Each row of a before or after table is a point. One or more steps were done to the points. Then noise was added and the rows were shuffled. The steps act on columns, c1 being the first. What was done? A step turns or swaps two columns, mirrors them in a line or flattens them onto one, adds a multiple of one to another, or multiplies or shifts one. Angles are multiples of 10 degrees, from the lower column toward the higher: turns from -170 to 170, lines from 10 to 170 but not 90. Use the fewest steps. Two steps may share a column if one is a turn and the other turns, adds or multiplies; they go together, in the order done. Otherwise the lowest column goes first.
In the rows, 128 means zero.

Before (9 x 2)
[[183  78]
 [130 144]
 [170 111]
 [139  63]
 [188 169]
 [174 169]
 [ 61 148]
 [ 80 124]
 [125 132]]
After (9 x 2)
[[ 98  56]
 [188  84]
 [130 132]
 [112 171]
 [143 132]
 [130  85]
 [185  97]
 [ 72  97]
 [129 198]]
Steps: turn c1 and c2 by -70 degrees

Before (13 x 3)
[[ 88 123 197]
 [ 90 127 130]
 [164 138 104]
 [148 111 123]
 [108 117 129]
 [ 85 164  89]
 [161 100 114]
 [128  90  66]
 [176 104 129]
 [128 104 197]
 [153  54 121]
 [ 72 115 120]
 [209  60 196]]
After (13 x 3)
[[ 66  79 128]
 [103 141 165]
 [195 121  87]
 [121  32 155]
 [128  97 176]
 [112  91 161]
 [131 127  89]
 [197  97 126]
 [121 112  70]
 [128 113 109]
 [197  39 209]
 [123 104 148]
 [ 89 174  85]]
Steps: swap c1 and c3; multiply c2 by 1.3

Before (13 x 4)
[[139 185 118  55]
 [176 117 118 168]
 [139 165 134 140]
 [144 168  80 141]
 [175 171 129 164]
 [106 127  70 154]
 [143 157  98   7]
 [168 185  59 145]
 [120  86 135 142]
 [163 115 127 150]
 [176  84 114 154]
 [102  86 127 168]
 [170 170 119 112]]
After (13 x 4)
[[139 168 125 137]
 [177  83  87 157]
 [125  88 139 145]
 [109 130  84 154]
 [166 116 107 148]
 [166 187  41 141]
 [102  88 140 169]
 [141 155  89   8]
 [147 166  68 141]
 [169 166  98 117]
 [138 187 113  62]
 [176 169 107 164]
 [172 115  93 167]]
Steps: add -0.5 times c1 to c3

Before (9 x 8)
[[147 101  96 185 176 208 162 179]
 [119  92 111 140 206  92 124 115]
 [ 86  98  81  95 126 205 154 165]
 [106 144 148  87 206 121 186  79]
 [174 104 126 109 218 119  87  66]
 [138 195  78 171 123 112 157 145]
 [146 165 172 170 137 148  89 145]
 [ 94  99 159 133 152 193 181  73]
 [167 141 116 169 129 108 194 167]]
After (9 x 8)
[[ 89 144 103  95 109  82 192 130]
 [ 81 108 143 138 197 177  84  90]
 [172  99 178 102 106 134 158 211]
 [132  92 122 107 185 119 124  93]
 [152 143 154 167 186 163 190 100]
 [110 160  74 147 118 125  88 153]
 [111 103  92  73 153 124 163 223]
 [165  99 110 152 133 206 180 161]
 [116 196 116  66 101 106 158 122]]
Steps: multiply c1 by -1; turn c3 and c4 by 120 degrees; shift c5 by -20; turn c6 and c8 by 60 degrees

Before (9 x 9)
[[154 122  67 107 172 107 145 161 128]
 [ 70 149  28 199 135 118 202 123 154]
 [137  88 123 172  69 132 122 110  40]
 [139 126  95 211 100  89 102 130  83]
 [182 146  94 124  77 113 160 178 114]
 [119  46 138 151 117 127 192 131 184]
 [ 38 121 128 163 153 142 164 218 150]
 [177 142  86  75  86  62 173  93 139]
 [146 122  79  86  82 151 116  61 166]]
After (9 x 9)
[[ 99 150 135  78 133 118 215 123 161]
 [159 126 182 113 170 106 135 160 139]
 [141  45 106 124 117 127 192 130 185]
 [ 54 122 104 119 155 140 191 217 141]
 [136  87  96 113  70 131 120 109  35]
 [192 142 194 129  87  62 154  94 185]
 [142 123 191 126  83 151 108  61 152]
 [187 144 153 122  77 114 141 177 127]
 [128 127  85  97 101  91 100 131 109]]
Steps: turn c1 and c7 by -20 degrees; turn c3 and c4 by 130 degrees; multiply c4 by 0.4; add -0.7 times c6 to c9
